Each row is a point. Before rounding, the points of a table are all equally far from one centre. They may lie mostly on one side of it. Where is the centre, to within rounding?
In the rows, zero is written as 128.

Points, 5 rows:
[[ 90 162]
 [ 84 152]
 [174 148]
 [ 79 127]
 [ 83 111]]
Centre: [128 130]

Points, 9 rows:
[[ 97 114  93 179]
 [ 98  98  98 182]
 [ 96 127  57 122]
 [102  89  63 159]
 [101 159  94 118]
 [156  99 130 152]
 [ 74 134  72 122]
 [ 85 156 113 136]
 [105 129 155 153]]
Centre: [106 101 111 124]

Points, 13 rows:
[[166 103 177 134  99  63 138 119]
 [141 174 123 169 149 127 170 114]
 [137 164 168 117 122  78 189 159]
 [136 121 165 132  89  50  94 121]
 [119 186 133  73 121 140 166 130]
 [181 124 128 145  83  74 146 147]
 [156  94 194 132 137  83 117 108]
 [125 126 182 127 126  42 136 109]
 [196 117 149 106  95 112 154 150]
 [108 188 132 140 124 144 178 141]
 [161 158 131 151 115  65 159 171]
 [155 127 100 125 142  84 193 129]
 [133 199 122 120  76  96 140 125]]
Centre: [126 133 137 120 125 110 130 133]

Points (17 x 11):
[[ 59 165 117 126 156 102  63 167 155 129 142]
 [106 144 112  55 159 118 118 131 119  76 134]
 [ 72 127 129 111 164 142  97  96 130 129 116]
 [ 55 183 124 111 199 101 132 161 135 105 112]
 [124 181 151  99 131 115 135 111 144 118 126]
 [ 91 156 125  79 184 126  65 160 136 145 121]
 [ 83 116 107 114 160 142  87 198 150  95 151]
 [ 96 147 119 140 179  60  66 149 126 125 129]
 [ 71 153 137  76 180 147  80 168 147 111 138]
 [112 143 120 133 156  83  86 151  98  93 192]
 [ 84 141 115  98 132 139  81 126  80 143 150]
 [ 89 189 108  76 154 122 129 138 108  79 144]
 [ 85 136 177  90 163  98  73 130  96 122 122]
 [109 165 130 159 201 108  99 137 118  83 131]
 [ 83 132 108 122 183 111 118 192 144 176 128]
 [ 93 163 102  86 118  90  74 177 142 128 133]
 [ 47 157 128 140 141  79  79 158 105 117 111]]
Centre: [ 96 142 131 116 153 111 117 158 120 118 136]

Points, 18 rows:
[[113 147 130 169 163  81 182 165  89 180 191 118  87 119]
 [ 93 130 114  86 188 120 113 170 104 118 169  94  96 152]
 [129 148 176 120 170  98 172 147 106 166 213  92  67 159]
 [ 98 151 123 124 220 105 179 127 112 142 156  81 146 153]
 [ 60 120 121  91 157 110 165 172 151 167 140 105 143 170]
 [132 103  95 130 165 100 156 158 102 132 184 125 142 123]
 [114  99 135 120 179 107 146 165 138 146 173  95 158 183]
 [ 71 170  96 123 194 120 170 138 138 157 207  98  84 142]
 [125 117 112 103 169  94 166 146 124 137 194  65 156 135]
 [103 147  96 136 173 118 122 126 146  99 131 120 124 186]
 [ 83 152 102 141 202 133 166 165 122 110 179  94 146 157]
 [133 157 120 155 179 108 168 175 138 132 169  68 159 119]
 [142 173 135 121 171 113 133 179  77 106 138  76 111 150]
 [ 97 147 118 119 171 106 132 167  85 116 170  88 165 137]
 [ 75 138 136 158 158 118 169 162  91 153 117 102 163 171]
 [ 70 145 106 136 180  95 114 142 125 102 177  95 100 118]
 [101 105 112  89 184  87 139 162 126 137 193 120 114 144]
 [111  87 121  94 129  63 176 158 127 135 162 116 105 130]]
Centre: [107 149 133 130 143 115 163 145 125 141 157 100 103 150]

Points, 27 rows:
[[156 166 131  91 210 120 150 153 116 102 128  97  81 105 187 143 165 106
  164 133]
 [216 173 198 123 147 145 150 153 106  98 171  68 105 157 118 109 118 118
  132 161]
 [103 165  91 141 147 174 142  99 137 116 110  89 123 168 117  92 136 115
   97 144]
 [151 191 130 166 156  98 146 155 127  56 132 114 107 103 115 116 117 112
  104 140]
 [152 181 166 112 142 147 121 130 127  46  86 109 123 119 116 120 144  93
  122 154]
 [137 146 181 158 174 124 159 101  93  89 103 118 122 131 192  82 110 136
  151 146]
 [157 211 126 104 161 112 166 108 104 130 100  76 137 131 169 118 124 115
  130  89]
 [181 181 175 151 160 154 168 101 165  49 123  83  86 163 145 105 118  57
  149 130]
 [129 139 160 100 178 179 149  89  82 127 153  87  79 121 125 105 102 144
  190 167]
 [128 184 176  96 176 150 106 122 179 125 173  74 110 113 126 145 109 145
  148 116]
 [182 168 188 137 153 135 151 119 107  89 106  81 137 137 166  87 152  68
   98 146]
 [156 168 174 109 142 182 188 143 158  88  92  88 127 184  84 121 124 104
  115 156]
 [136 189 198 137 160 119 127  79 128  94 163  62 122 149 110 104 140  97
  137 162]
 [127 183 135 140 129 153 122  62 116  99 156 101 123 145 117  99 138 109
  134 168]
 [197 110 205 154 174 158 106 109 125 108 136  85 106 167 106 131 135  93
  136 155]
 [148 163 188  96 142 142 152 110 136  91 101 125 108 137 117 173 154  67
  129 133]
 [165 115 187 119 194 178 146 108 175  74 115  63 134  69 144 134 130 101
  171 138]
 [180 187 132 144 156 133 179 105 169  65 167  93 141 121 130 141 116  94
  209 115]
 [151  91 146  99 146 121 154 109 109 112 120 105 107  98 201 102 127  86
  125 156]
 [170 136 146  98 154 149 133 145  85  87 117 142 156 145 143 141 126 125
  115 155]
 [181 193 163 105 175 125 159 151 160  82 141  70 103 118  99 144 177 157
  162 119]
 [141 155 204 122 178 138 117 124 106  96 138  59  94  91 163 113 163  70
  156 119]
 [195 128 144 136 156 176 157 109 104 100 103  45 105 100  91 122 147 112
  193 168]
 [108 178 213 113 154 116 140 133 133  77 155  62 122 141 108 102 156 111
  120 131]
 [139 174 177 158 168 150  91 122 146 100  80  51 123 138 131 123 149 104
  143 112]
 [211 134 144 173 184 116 176 121 108  53 101 100 146 143 136 121 130 140
  143 120]
 [144 145 152 123 161 138 102 119 132  45 106  89 135 129 104  90 122 106
   87 143]]
Centre: [154 138 146 127 172 143 164 129 139 113 135  93 114 130 122 106 123 107
 149 123]

Points (31 x 24):
[[136 147  72 101 145  92 192 124 172  81 161 140  96 153 152 154 166 150
  115 113  85 146 137 115]
 [128 130  41 116 124  69 197 125 167 112 174 138 129 131 168 132 148 135
  138 104  83  94 115 130]
 [146 124  83 118 164  87 190 107 164  86 184 128  91 142 132 139 143 168
  134 109 111 104 111 135]
 [170 140  47 125 129 125 192 138 138  97 143 152 136 113 104 101 159 115
  153 104  71 104 113 167]
 [128 133  81 109 121 110 173 123 150  53 171 171 141 143 160 113 164 167
  109  89 103 102 156 164]
 [153 116  63 126  81  81 186 148 170  67 193 151 103 139 146 139 157 161
  117  74  96 118  96 150]
 [130 132  34 161 122 100 160 147 199 101 162 142 113 157 149 156 166 176
  103 123  73 123 116 145]
 [162 116  57 146 129 128 191 166 156  36 152 149  97 147 123 136 162 132
  119  83 107 126  97 121]
 [161 134  69  96 139 101 172 126 175  98 193 130  77 150 170 129 150 114
  116  93  86 125 125 155]
 [133 129  71 111 118  81 158 147 133  95 154 178  75 123 154 138 132 133
  121  70  92 120 122 166]
 [157 121  79  79 114  78 196 134 175  90 164 133 116 137 119 116 135 174
   85  92  94 120 119 150]
 [134 130  46 119 134  87 188 140 190  80 169 154  96 141 128 159 158 143
  124  85 117 108  94 155]
 [158 114  61 137 116  72 193 164 174  66 158 158 109 122 134 137 175 147
  119 104  84 102 121 168]
 [137 126 119  95 145  80 175 136 161  76 168 134  80 124 152 103 171 158
  102  74 130 127  94 136]
 [165 131  63 133  97  71 176 137 177  95 162 147  97 169 111  99 175 144
  106  93  98  83  91 132]
 [129 159  96 147  89  97 185 128 170  75 143 138 114 121 118 178 143 153
  112  99 105 126 120 185]
 [126 125  50  99 110  84 216 136 147  89 145 151 110 133 130 122 166 148
   96 138  91 103  98 148]
 [194 146  98 126 131  96 212 152 157 112 182 135 145 160 100 120 164 153
  115 126 117 110 103 165]
 [161 122  48 115 138  60 198 144 171 129 157 144 110 135 132 127 165 134
  129 121  86 118 102 171]
 [154 132  58 156 158  86 163 127 163 115 173 172  70 115 146 123 170 131
  121 105  90 122 144 144]
 [194 133  45 117 113 130 158 149 144  85 181 143 140 159 140  99 175 122
  133 131  77  91 117 149]
 [144 144  58 138 132 110 176 136 167  74 206 172  80 147 130 128 148 155
  134  96  92 138  93 140]
 [143  78  72  90 117 107 187 133 159  87 161 140 103 181 127 139 173 148
  142 104 109  87 115 116]
 [155 156  56 152 156 124 173 156 154  78 162 178 102 109 126 140 162 136
  140  85  99  99 124 157]
 [173 103  69 100 145 121 206 136 140  84 132 132  94 139 114 125 143 163
   82 101 100 106 127 135]
 [127 110  53 122 101  85 173 150 161 108 154 169  95 102 131 123 145 107
  119  97  74 126 112 193]
 [166 128  64 116 143  63 152 154 139 121 122 136 106 140 139 138 144 126
  134 111  80 124 114 180]
 [162 140  76 127 128 101 189 112 152  51 156 161 108 123 131 155 167 142
  119  99  88 117 127 163]
 [164 143  85 116 129  77 184 152 180 126 153 161 109 161 113 150 180 162
  117  68  96 106 127 159]
 [154 142  38 120  73 118 184 125 165 113 164 178  97 164 115 134 126 124
   94 109 102 109 116 128]
 [140  95  63 108  96  95 173 128 136  90 187 134  85 120 140 101 161 142
  139  77 112 122 129 190]]
Centre: [139 119  96 138 110 130 161 147 160 118 151 138 126 133 140 116 156 137
 118 110 115 128 114 137]
